Rows are points. Each copy is the shape, with its points in the same order, stretched, turned, moved and blurred by noise. Say if it was mirrored as well.
In the rows, zero is written as 128.

Shape (6 x 3)
[[138 119  95]
 [128 103 133]
 [152 180 154]
 [123 127 139]
 [ 97 147  72]
 [136 139 160]]
Copy 1 (6 x 3)
[[116 121  90]
 [110  97 124]
 [129 178 152]
 [107 123 137]
 [ 65 140  84]
 [121 132 157]]
Copy 1 is: only turned
Copy 2 (6 x 3)
[[139 153  94]
 [106 146 127]
 [181 150 172]
 [129 133 136]
 [160 104  71]
 [138 141 165]]
Copy 2 is: mirrored

Shape (8 x 4)
[[146 114 135 120]
 [177 177 100 109]
 [134  63 114 159]
 [120 108 154 124]
 [174 117 130 144]
 [146 145 156 171]
 [106  71 149 113]
 [124 149 126 115]]
Copy 1 (8 x 4)
[[125 140 129 108]
 [166 203 141 139]
 [123  80  86 127]
 [ 93 132 129  98]
 [149 123 142 131]
 [104 128 164 150]
 [ 89 111 101  78]
 [108 179 125 120]]
Copy 1 is: only turned
Copy 2 (8 x 4)
[[126 113 132 130]
 [195 136 131 111]
 [112  84 109 178]
 [100 124 135 124]
 [148 105 150 148]
 [137 153 157 167]
 [ 75  98 113 124]
 [137 150 115 113]]
Copy 2 is: only turned
Copy 3 (8 x 4)
[[147 129 110 120]
 [184 100 166  85]
 [127  98  67 156]
 [118 148 109 134]
 [177 114 111 142]
 [150 128 141 175]
 [ 99 147  78 127]
 [130 123 154 107]]
Copy 3 is: mirrored

Shape (10 x 4)
[[127  96 148 164]
 [148 149  84  87]
 [123  96 125 132]
 [122  87 130 133]
 [168 112  98 159]
 [188 144 129  92]
 [109 137 124 166]
 [134  93  97 115]
 [119 147 147  86]
 [163 110 151 161]]
Copy 1 (10 x 4)
[[133  77 158 134]
 [124 192 123 114]
 [122 107 132 108]
 [133  93 135 105]
 [162 121 116 165]
 [176 180 164 113]
 [ 98 103 147 147]
 [139 126 103 107]
 [108 156 179  83]
 [166  95 158 147]]
Copy 1 is: only turned
Copy 2 (10 x 4)
[[106 126 176 149]
 [165 153  98 113]
 [127 112 148 137]
 [130 106 166 129]
 [153 138 145 181]
 [178 185 142 114]
 [ 94 134 131 158]
 [158 113 134 133]
 [120 158 130  81]
 [125 153 178 156]]
Copy 2 is: only turned
Copy 3 (10 x 4)
[[125 148 163 167]
 [131 140  68 100]
 [132 126 141 146]
 [131 114 149 150]
 [162 155 120 178]
 [160 162 105  96]
 [104 154 131 165]
 [143 110 117 139]
 [102 136 118  86]
 [149 173 158 170]]
Copy 3 is: only turned
Copy 4 (10 x 4)
[[140 155 126 180]
 [101 106 131  81]
 [126 138 104 154]
 [132 136  96 157]
 [127  99 155 159]
 [158 117 146  84]
 [ 95 163 148 162]
 [118 106  99 139]
 [124 169 111  88]
 [161 141 149 165]]
Copy 4 is: mirrored

Shape (9 x 6)
[[151 104 171 169 116 121]
 [101 108  86 112 143 123]
 [145 103  85 111 109 193]
 [ 98 222 141 110 131 140]
 [148 101 163 110 175 137]
 [142 113 151 106 125 121]
 [144 102 163 115 112 113]
 [149 131 149 111 127 121]
 [ 95 139 159 123 127 131]]
Copy 1 (9 x 6)
[[141 103 129 183 121 152]
 [120 133 127 114 124  77]
 [144 170  88 128  62  93]
 [ 63 197 124 128 174 168]
 [187 142 128 143 155 115]
 [152 138 143 122 124 132]
 [155 122 152 134 117 145]
 [145 134 130 123 136 145]
 [109 155 157 149 144 129]]
Copy 1 is: mirrored
Copy 2 (9 x 6)
[[121 156 111 145 143  58]
 [108  95 124 148 161 151]
 [145 145  69 156 163 163]
 [114 164 191  83 107 166]
 [183 117 139 142 144  78]
 [143 124 120 112 151  95]
 [131 129 112 104 156  76]
 [141 130 122 108 136  97]
 [116 144 159 116 158 117]]
Copy 2 is: mirrored
Copy 3 (9 x 6)
[[127 109 147 179  88 154]
 [138 118 141 114 128  83]
 [127  56  93 118 125 109]
 [143 171 150  51 148 181]
 [112 124 164 149 162 131]
 [ 92 131 147 142 123 133]
 [ 97 126 148 153 108 137]
 [109 134 140 134 123 147]
 [122 137 165 103 123 146]]
Copy 3 is: mirrored
Copy 4 (9 x 6)
[[137  74 148 149 140 132]
 [ 98 138  94 138 118  95]
 [134  99  20 111 121 109]
 [128 211 125 116 151 142]
 [116  84 156  86 120 112]
 [136 103 145 126 107 128]
 [140  93 145 131 103 128]
 [150 112 141 120 118 118]
 [101 135 138 126 121 152]]
Copy 4 is: only turned
